Rows are points. Any point is a mix of the corners, with weights that add up to 1. It lies inside the corners' shape when no weight is negative. Say inside or outside, and name the corners with a negative weight.

Corners:
(1): [-8 28 14]
(2): [ -5  21 -25]
(3): [-17 -52  26]
(4): [ 34 -60  19]
Points:
[ 1 18  8] => outside (3)
[ 15 -29  21] => outside (2)
[10  2 -4] => outside (3)
[ 17 -44  15] => inside
[10  3 11] => outside (3)
[-4 17 -6] => inside
[  8   6 -12] => outside (3)

Corners:
(1): [ 31 -13  30 -19  14 -31]
(2): [ -7 -37  -8  23 -38  -1]
(3): [-12  37 -10 -32  11   4]
(4): [  1  33 -10 -60  13  24]
(5): [ 12   0   8  47 -48  12]
(6): [ 46 -31   2  -9 -16 -21]
(7): [  7   4  13  29  33 -20]
Points:
[ 13 -10   7  -5  10 -23] => outside (4, 5)
[ 4  7  7  3 -6  1] => outside (6)
[ 20 -24  -1   1 -19 -10] => inside
[ 24 -16   1  -9 -12 -10] => inside
[  6 -12   1  -8  -1  -9] => outside (5)
[ 28 -10   1 -18  -6  -9] => inside
[ 14 -18   8   9 -14 -15] => outside (4)

Corners:
(1): [-11 -28  19   7  10 -18 -16  -6]
(2): [ -2   7  -6 -19  18 -26   3  20]
(3): [ -1  48   6 -22  -5  20   1  40]
(4): [ 14  -8 -18   5  -6  -4 -11   6]
(5): [-13 -26 -14 -22   3 -17 -20 -15]
(6): [ 15  -6 -10  13  21  14  13   4]
(7): [  0  25  11  -7  -5  -8 -15  -5]
(8): [-22 -19  23  46  17 -19 -23 -12]
(9): [ -6  17  13 -12   4   0  60   1]
Points:
[-10  -6   3   0   6  -9 -12  -1] => inside
[  1 -13  -8   7   3  -3   2 -21] => outside (1, 2, 3)
[ -2 -16  -1  10   4  -2  -7  -2] => outside (2, 7)
[-4  4 11  2 16 -8  4 10] => outside (4, 5)

Corners:
(1): [ -8 -19  11 -15  11  -7   8   5  19 -23   4]
(2): [ 44  -1 -21 -14  26  26  25  13   3  13   6]
(3): [  3  46 -19 -14 -43   4   9  -1   7  -5   3]
(4): [  6 -17 -25   0 -29   9  -1   6  -4  26  -3]
(5): [-40 -15 -17  17 -16 -12 -13 -60   3 -35  -1]
(6): [-24 -15  29  23 -19  25  18 -10   1 -19  -8]
(7): [  1  -7 -36   3  -3   9 -18 -11  29 -25 -32]
(8): [  5  -6 -35  18 -24  -7  -6  -1  30  17  13]
(9): [-12  -2  -5  20  12  -2   3   0   1 -23 -23]
(10): [ 19 -16  -9   3  12 -12   0 -34   5 -14  -4]
(11): [ 42 -10 -35  15  13  10  -8  11   4 -14   1]
(12): [-39  -8  52  14  27  -7 -10  -6   5 -23   6]
Points:
[  0 -13  -3  11  10   6   6  -9  10 -15  -3] => outside (3, 4)
[  1  -4 -17   7  -1   5  -3  -5  13 -16 -14] => inside
[ -6   5 -12   4 -12   1   0 -14   7 -14  -2] => inside
[  9  -3 -24  11 -13   5   2 -12   9  -3  -1] => outside (1, 12)
[ -5   0  -7  13   4   7  -5  -5  11 -19  -8] => outside (1, 4, 10)
[  2  -5 -19   7  -8   6  -3 -10  10  -9  -9] => outside (1)
[  1  -1  -5  10   2   6   2  -8   8 -12  -1] => outside (1, 4)
[-1 -3 -6  4 -6  1  4 -8  7 -9  1] => outside (7)

Corners:
(1): [ 29 -12   6 -27   9 -35 -15  14  -3 -60 -25 -15]
(2): [-32 -21  33  -1  20 -16  -5 -18   7   4  -2   5]
(3): [-18   3 -12 -41  16 -26  31  -2 -39  -6  21  31]
(4): [ 19  -6   1  25   1   8 -19  21 -12 -17 -20  -1]
(5): [ -7 -29 -13  16 -20  16 -16 -23   7   0 -24   5]
(6): [ 29  12  11  35   8 -10 -12 -19   5  -3 -38  14]
(7): [-24  -7  12  30   2  -8  16  -7  29  -9  -1  18]
(8): [-33   8  -1 -15 -23  -4  42  21  -2  20   9  -8]
(9): [ 18 -25  20   4  -8  14 -16  -5  -8  24   0  39]
(10): [-32   6  -4  44   6   4 -33  -5  57  -6 -35  24]
(11): [ 35 -28   8 -25   0 -47 -11   9 -35   0   9 -30]
(12): [ 13  12  11   6 -12   6 -19 -17  12 -14  11  -9]
(13): [ 16 -43 -23 -24  31  21 -27  -4  15  17  18  -5]
Points:
[  9 -12   5   6  15 -12 -11   5  -2 -11 -11  12] => outside (5, 8, 12)
[ -6  -8   2  -7   1 -15   9   1  -7  -2   4   5] => inside
[ 20   5   9  11 -18  -6 -15   2   0 -17 -16 -10] => outside (2, 3, 7, 13)
[ -1 -20   8  16   8  -3 -14 -11   3   8 -11  17] => outside (1, 8, 12)
[ 0 -9  5 -4  1 -9  2 -2 -6  1  3 13] => inside
[  8 -18   3  -7   1 -10  -4  -2  -7  -3   0  -3] => outside (10)

Corners:
(1): [  1  13  11  11  -4  -4  -6  -6  -4  27  10  -1  12   4  12  12  -8 -10]
(2): [ -6   0   2   8  -9   1  -9  -5   1  -2   6   8   8   5  -5 -12 -13  -3]
(3): [-40  -9 -52  -7   9  -1 -10  11 -12  14   6   7  10 -11 -23 -14 -19  28]
(4): [  0 -15   4   2   2  -1 -12  -1   4  -4   0   5   3   3  18   3   0 -17]
(5): [  4  -8   9   2  -5  -4   6   1  -2  -3  10 -16   4  15   0   1  -2 -13]
(6): [  3  15   1   9  -5   8   0 -10  -5  -5   8   2  -2   4  -7  -9  -7  21]
(7): [-12   6 -12  10  11   3  -3  -7  -3 -11   2   3  -7   5  17   3  -7 -15]
(8): [ -9  17  12   3  21  -6  10 -17 -11  11 -11  -5  -2   7   7  -3   2  -1]
(9): [  5   9  10 -16  -2  -6  -2  13   2  -9   4   5 -11   2   3  -5   1 -16]
(10): [ -1  14   6   8  -9  11   4   8  -6   5 -11  10  -7   7   4   6 -10 -15]
(11): [  6 -16  -1  10 -10  -4   5   4   4 -15  17   1 -18  15   6  -5  -3 -17]
(12): [-8 13  0  5 -3  0 -5 -6 -6 -3  7  2 -5  7 -8  7 11 -4]
(13): [  1   3  10 -15  -5  -5  -2  -5  17  -8   2   7  -8   9  -4  10  -3 -18]
(14): [-20  11  -5   8   5   2  -1   3  -1  -8   6  11  -2  -2  -7   2 -14  31]
(15): [  5  15   8   3  -7  -9 -12   1   7  -3   4 -10 -11   9   2   2  -4  -9]
(16): [ -1   5  17 -11  19 -16  14   1   9 -12  11 -11 -13  44   5   9   7  -8]
(17): [  4   0 -16   6  -8  -7  -8   6  11  -3   7   8   8   0   5   2  -7   3]
(18): [-10  11   1 -12  60   5  -8  -1  -8   5  -2   9  -3  -2  -9   9   1   3]
(19): [  6   0   9  -4   0  -5   9   1  28   9  10 -10  15  12  18   1  -3 -10]
Points:
[-6  3 -2  0 13  1 -1  1 -1  0  3  5 -1  5  1  1 -7  0] => outside (12, 15)
[-1 13  8  2  4 -1 -2 -4  2 -2  2  3 -3  8  3  4 -1 -3] => outside (3, 5, 11)
[-3  6  1  2  1 -4 -1  0  2  2  7  0 -1  9  1  0 -7 -3] => outside (4, 12)
[-2  1  2  1  6 -2  0  0  3 -2  6 -1 -2  8  4  1 -3 -7] => inside
[-5  1 -2  1  3 -3 -3 -1  2 -2  7  1 -1  6  1  0 -4 -1] => outside (10)
[ 0  5  4  4  2 -2  0 -2  5 -2  5  2 -1 10  5  4 -4 -5] => outside (3, 9)

Corners:
(1): [  6   0 -12  -2  31 -12   4   5  -5 -35  -7  21  27  13   6  11  43   7
  -6  20]
(2): [  3 -14 -18   6 -11  -5   4  10  22  -4 -17   8  14  -3   5  12   7  -2
   6   1]
(3): [  6   1   4  -5 -14 -24  22  -2 -16  -8 -11  15   4   0  -9   7  31  -5
  13  -7]
(4): [  4  -9   6  -7  13 -12   6  -3   5  12  19  -6 -14 -21  17  12  14   7
  -5  19]
(5): [  3  -7  11  -3 -12 -14 -37   1   5 -11   0   2 -16 -11 -19  60   1  15
  -9  38]
(6): [ -5  -6   0   4   3 -18   9  -8  20 -16 -15   9   2 -17 -17  -2   4   8
  19  -9]
(7): [ -7  -1 -16  14 -16  -5 -11   2 -10  -2   3  -6   6   0   0  10  -6  -7
 -23  -6]
(8): [  1  -5 -17   3  -2 -21  21 -14   0   6 -16   9  45   8  -2  -7  -5  -1
   0 -21]
(9): [  8  32 -18   4  -6 -24   1  -1 -23  17  -4   5   4 -12  -2  15 -13 -11
 -23  -1]
(10): [ 11 -16   3  -1   8   9 -14 -12   9  -5  17   9  -6  10  16   3  -6  11
 -10  32]
(11): [-13  26 -33  24 -15  36 -39 -10 -23  10  20  -3 -10  -7  19   9   3  20
   2  25]
(12): [  5  -9   1  24  -3 -18   8   5   0  16  -6   4 -10 -22   7   2   9  29
   4  16]
(13): [  4  -9 -21   7  -7 -10   2 -25  -5   9 -12 -26  -8  -3   7  -1  -9   2
   6  12]
(14): [-11 -15 -33  -1  -2  50  10  -9  13   7 -16 -39  14  33 -48  -2 -19 -23
  -7  14]
(15): [ -3 -18  -1  27  15  20 -31   0  -5   9   4   4  -2  -2  19 -13 -10   9
  19  26]
(16): [ -8  11 -13   3  -4 -18  -2   5  -4   9   7 -28   4  18  20  39  -5   1
 -23  -1]
(17): [  4 -10 -12  12  21   1  20  -7  -6   6   7  12  11   7   8  -7  -4  -1
  -3  50]
(18): [ 12 -15 -12   4  24 -10  15 -18   7   4   6  12   3   7  12  -6  21   1
   0   8]
(19): [-39  21  -1  -6 -18 -22  13  -6 -16   7 -15  -4   1 -10 -13   1   5   0
 -13  -1]
(20): [ -3 -13   6   8  41   4  22   4  -5 -19   0  22   3  -6  22   6  36   7
  -8  18]
(21): [-20  -6  -9 -24  -2  -9  21  -3  -5  -6 -14  -3   2   7 -39   7  -9  -7
  -3 -13]
Points:
[ -2   4 -11  -2   1 -11  13  -4  -7   4  -4  -3   5   1  -2  14  10   0
  -7   9] => outside (6, 7, 10, 15)
[-11  -2 -15   5  -5   0  -1  -6   0   4  -7  -1   6  -4  -6   3  -5  -3
  -4   3] => outside (1, 3, 10, 12, 16)
[ 0 -6 -7 10  1 -4  4 -2 -1  5 -4  0  0 -4 -1  5  4  8  0 15] => inside
[  5 -11  -2   4   8  -9   8  -5   5  -1  -7   5  -1  -6   1   2   8   3
   4  20] => outside (7, 8, 11, 16, 21)
[-12   5 -11   2  -9  -9   4  -3  -7   5  -5  -6  -1  -4  -6   4   2  -1
  -3   4] => outside (5, 8, 10, 20)
[-5 -4 -7  3  0 -5  5 -5 -1  2 -4 -1  3 -1 -1  7  2  2 -3  2] => outside (1, 17)

Corners:
(1): [-24   2 -22  -8 -41  -3 -33  23 -28 -35  -5  16   0  33   5   8  -1  28
   0   2]
(2): [  8 -37  23  42  22  31  27 -29  34   6  48  15  -1  -6  -5 -13  -9  24
 -24 -15]
(3): [  7  10  10 -19 -17 -28 -27  -1   9   2  14  -4  22  13  19 -19   5   6
  25  60]
(4): [-12 -27 -18  21   0  25   2 -12   2 -26  -4  -4   7  20  14   2   8  14
  -2  -2]
(5): [ 20 -20   8   6   2  32 -24   0 -22  -4  43  31 -25 -10  14  21  11  30
  24  26]
(6): [-10  27  -3   4 -33  24  -6   9   7  24  12   5  -2  20  -1  -8  36  19
 -17 -15]
(7): [ -5   0  -7  -4 -26  -4 -35 -46   8 -39  35   4 -27 -27  32 -25  12  33
  22  33]
(8): [ -9   6  -2  30  -4 -10  23 -39  -7  17  20  -9 -35 -43  23 -48 -17  56
   1  24]
(9): [-25  33   2 -13 -12   4 -26 -28  28 -32   5 -53  15  23 -26 -21  27  11
 -29  24]
(10): [-22   4  25 -10  15 -12 -47 -40  17   6 -14 -29 -34  24  -6 -27 -15  12
  27  -4]
(11): [  5 -18 -34 -15  -3  18  28  -4 -24   1 -34 -36 -34  16  26   6 -35 -33
  -2  -4]
(12): [-21  -5 -11   4  12  27  25  -3   3 -20   1 -18 -21  31 -11  -9  16 -17
 -10  -4]
(13): [  1  -7  34 -28 -21 -36  35  -8  14  30  12 -17 -31  26  -3  32  12   9
 -20 -16]
(14): [ -3  24  17 -21  17  -8  39 -19 -20  11  36   2   0 -16  31  11   6   2
 -17  -1]
(15): [ -4 -31  -3  -5  28   1  -8   8  24  14  -7  36  15  -3 -11  17 -29 -31
  17   9]
(16): [ -1 -21  22 -41 -30  -1  -7 -14  11  -2  22  39  17  38 -35  33  10 -13
  31   0]
(17): [ 31 -21  42   2   6 -34  10 -30  14  26  58 -11 -37  -4 -17  21  30 -10
 -18 -23]
(18): [-14  -3  31 -32 -38 -34 -21 -19   7   1 -21  14   1   9 -17   5 -12 -18
  -9  29]
(19): [ -1  -6  13  31  -2 -15 -40  -1  40 -32  26  15  20 -15   9  12 -12   0
  28  26]
(20): [-11  -4  12 -11  11  10  11   1  10 -22 -26 -27  -8  -5  24 -39   1   2
  27  -3]
(21): [ 20  29  -8  -5  25  13  14 -35  28 -22  -5 -31 -18  -2  -4 -11 -17  -9
 -18  16]
Points:
[  6  -5  10   0  -4   9   7 -16  12  -7  22  -5  -6   7   1   3  13   3
  -9   4] => outside (1, 8, 10, 15)
[ -3  -3   7  -7  -3  -2  -3 -14  12  -7   9  -6  -7  11   1   0   3  -2
   0   3] => outside (5, 8)
[  0 -16  -2  11  -1  22  -2  -7   9  -8  14   0  -3  -4  10 -17   8   8
  19  12] => outside (1, 10, 13, 14, 18, 21)
[ -3  -2   8  -2  -6   0  -7 -16   8  -4  21   3  -9   8  -1   2   9  10
  -1   9] => outside (11, 20)
[ -7   0   4  -3  -6  -1   0 -13   9  -7   4  -5  -5   9   2  -4   1   4
  -2   5] => outside (5)
[ -1  -1   9  -1  -4  -2  -3 -16  10  -4  23   3  -7   0   6  -2   7  13
   6  10] => outside (11, 18)
[ -5   4   5  -7 -14  -6   0 -15  11  -5  17   0  -2   7  -2   0   5   2
  -7  10] => outside (4, 5, 10, 20)

Corners:
(1): [-23  11  24 -27  -5   3  13  -9 -10 -15  -4  12 -37  -1 -16  -8  12  30
  -6  28]
(2): [-12   2  39  -9 -16 -19 -26   0 -10   2   4 -27  -2  -3 -38 -14   5  19
   8 -11]
(3): [ -4 -28 -12  32   4 -32  36  -1  10 -10  22  35 -20 -25  -8  28 -16 -24
  18   5]
(4): [-17  29 -28  18  38  -4 -11 -29 -13 -19  27 -15 -32   8   0  34  31 -24
 -26   1]
(5): [-29  11  19 -60  -3 -17  -7  21  -5  18 -16  30   6 -35 -15 -10   7  13
   9   0]
(6): [  3 -14  16 -18 -13 -12  -6  17 -15 -13   9 -12  -2 -11 -16 -19   1  40
  -1   1]
(7): [  3 -13 -15  24  -1 -15  37   9  25 -25 -10  10  20  12  28 -15   2 -16
  26   0]
(8): [-14  -1   6 -22 -18   0  -5 -46 -41 -10  23  -3 -23 -40 -22  24  16  27
  -9   2]
(9): [ 17 -25  -2  25  15  -1  27  20  -2  13   4  13  15  14 -22   3 -59  10
  29  40]
(10): [-19  -2  19 -21  12  -1  -4  -7   6  23   1  -3 -21  26  -5  -4  10  56
 -10  -8]
(11): [ -9 -24  20  12  17   1  -6  29  26   2  17  -6  -9  14   4   0   0  10
  50  11]
(12): [-23   7 -22   9 -20  10   6   2   2 -29  37   1 -28   5   4  23  17 -21
 -17 -23]
(13): [  0  32 -16 -37 -17  -2  -1 -13 -27  15   2   8 -49 -13 -30   8   3  16
  -4 -35]
(14): [ 30 -38 -22   6 -31   3   9 -25  12  14   0  -5 -12 -33 -16   0   4 -22
 -10  -1]
(15): [ 14 -10   2  -9 -14 -23  18  25  10 -13   3 -14   5  24  19  19  -9  -9
   5  19]
(16): [-19  13   3  -8   7   1  -2 -34 -14  -4  47 -14 -36 -26   1   6   8   0
 -19  10]
(17): [ 16 -47  -9  29  -9 -27 -12  26  -8  20  19   5  14  26   9 -17 -27 -30
  25  -1]
(18): [ -1 -20 -29  29 -17 -16  44  21  16  -6 -15 -27   0   0  23   2  15 -31
  18  14]
(19): [ -5 -36  18  40   4   4  16  40  17 -17 -11 -13 -10  13  38   5 -13 -21
   7   5]
(20): [  6  10 -14  20  -4 -13 -11  29  37  15 -17  -2   9  21  10  -6 -12  14
  20  10]
(21): [ 19  23  12 -13  -3   0   9 -20 -25  13  19  22  -1 -10 -19  13  37  -2
 -22  20]
Points:
[  4  -1   2 -10 -11 -11   6  10  10  11  -2  17  -1   6 -11  -3  -4   7
  13   1] => outside (4, 6, 8, 16, 18, 19)
[-11 -15   7   7   0 -10   3  27  11  -8  -4 -14   6  17  10  -6  -4   7
  20   9] => outside (3, 13, 14, 16, 21)
[-4 -6  6 -1 -8 -7  2  2  0  2  5  0 -8 -4 -9 -3  1 10  7  2] => outside (4, 15)
[ -4  -3  -6  -1  -3  -4   6  -6  -2  -1  16   2 -16  -7  -5   9   3   1
   3   5] => outside (2, 19)
[ -9  -1   7  -5   0  -7   3   3  -5  -1   9   0 -11   3  -3   3   4  13
   2   5] => outside (14)

Corners:
(1): [ 10   6   7  -5  -5   7  22  18  24   8   8  -7  -2  -3   8 -11  -9   0
 -12  10]
(2): [-16 -10  -8  -7  -5   8 -20  -1   7 -11  -9  -6  13  -4  15  16   4 -14
   9   1]
(3): [  5   4  16   6   1  11   3  -4 -14  -4  -4   3   3  -3 -19  15   7 -18
 -15  28]
(4): [  4  -4  11   6  11  11  21   5 -28 -16  -3 -34  19   8   9  15  -2  -9
  -4  -2]
(5): [-18   4  15  11  -3   0  10   2 -15   6  -6   5   2  16  11   3   5   0
 -17   4]
(6): [  5   7  -2  -1  14 -37 -20  -7  15  12  -9  11   9  53  16  14  13 -10
  -7  -6]
(7): [  5   8  13  -4 -11 -17  14  17 -12 -21 -10  16  -1  -5  -7   3 -16   7
  -8  36]
(8): [-28   3 -14   6  -4  10 -60 -12  12 -33 -20  16   4 -14   3  19  -1  -1
  -7   1]
(9): [ -2  -5  -7   1  -6   3  11  -3  -8  12 -11  -2  10  29  -7  -8   4  13
   6  -9]
(10): [ 14   4  14   8   0 -17   8   6  10   5 -10 -12  11  13  20  12   6  12
  -5  13]
(11): [ 13   2   3 -10  -5  16   5   1  15   9  -5  18 -22   4  13 -10   5  20
   5   8]
(12): [ -7   6   2   1  22 -15  -6  -2  21   8 -11   4  11   2   8   7  11  -5
  31  -9]
(13): [ -3   5   6   4  -7   9 -10   7   6   1   0  12   1   0   1  10   1   4
  14  -8]
(14): [ 15   7  18  12 -12 -21  20  12   7   5  -4   8   1   8  24 -25   8  17
  24  -7]
(15): [  2 -35  12   8 -13   0  24   8   3   1  -6   9 -12  -4   7  -9   8   0
  -6  -9]
(16): [ -8   6  -9  11  11  -8   3  -9 -44  -9  -7   7  19   1  -1  15   2  -8
 -13   2]
(17): [-12  -1  -7   8  -5   3   7  -7 -17  -3  13  21   5  -6   5  -5 -43  14
 -12   0]
(18): [ -8  -7  18 -21   6   4   5   4  -9   9   7 -22   7  -3   0  -6  10   0
  -4  -1]
(19): [ -1   6   6  -4   7   2 -28  11  -4   2  -1   8  11   2  12   0 -17   1
 -15   0]
(20): [  9   2   5   2 -16   7   1   3  -1   4  -6   6 -31  -4   1  10 -36  -3
  -4  -3]
(21): [ -5  -5   2 -30  -2  11  13  -9   8   3 -12   4   9  -1 -14   6 -10  -9
   5  -9]
Points:
[ -2   6   4   2  -3   0  -9   2   6  -8  -8   7   1   0   7  10 -10   0
  -2   7] => outside (9, 15, 16, 18)
[ -5 -10   6   6  -3   6   6   1  -1   2  -1  -5  -1   4   4   1   0  -4
   2 -10] => outside (7, 10, 11, 16, 19, 21)
[ 0  1  8 -1 -2 -1 -1  4  1 -2 -6  3  0  1  5  6  0 -2 -2  5] => outside (9, 17)
[-1  1  5  2  1 -2  1  2 -3  0 -4  2  2  5  6  3 -1  1 -2  3] => outside (21)
[-2  4  4 -4  3 -4  5 -1  0 -1 -7  1  8  9  4  3  3  1 -2  7] => outside (13, 15, 19, 20)
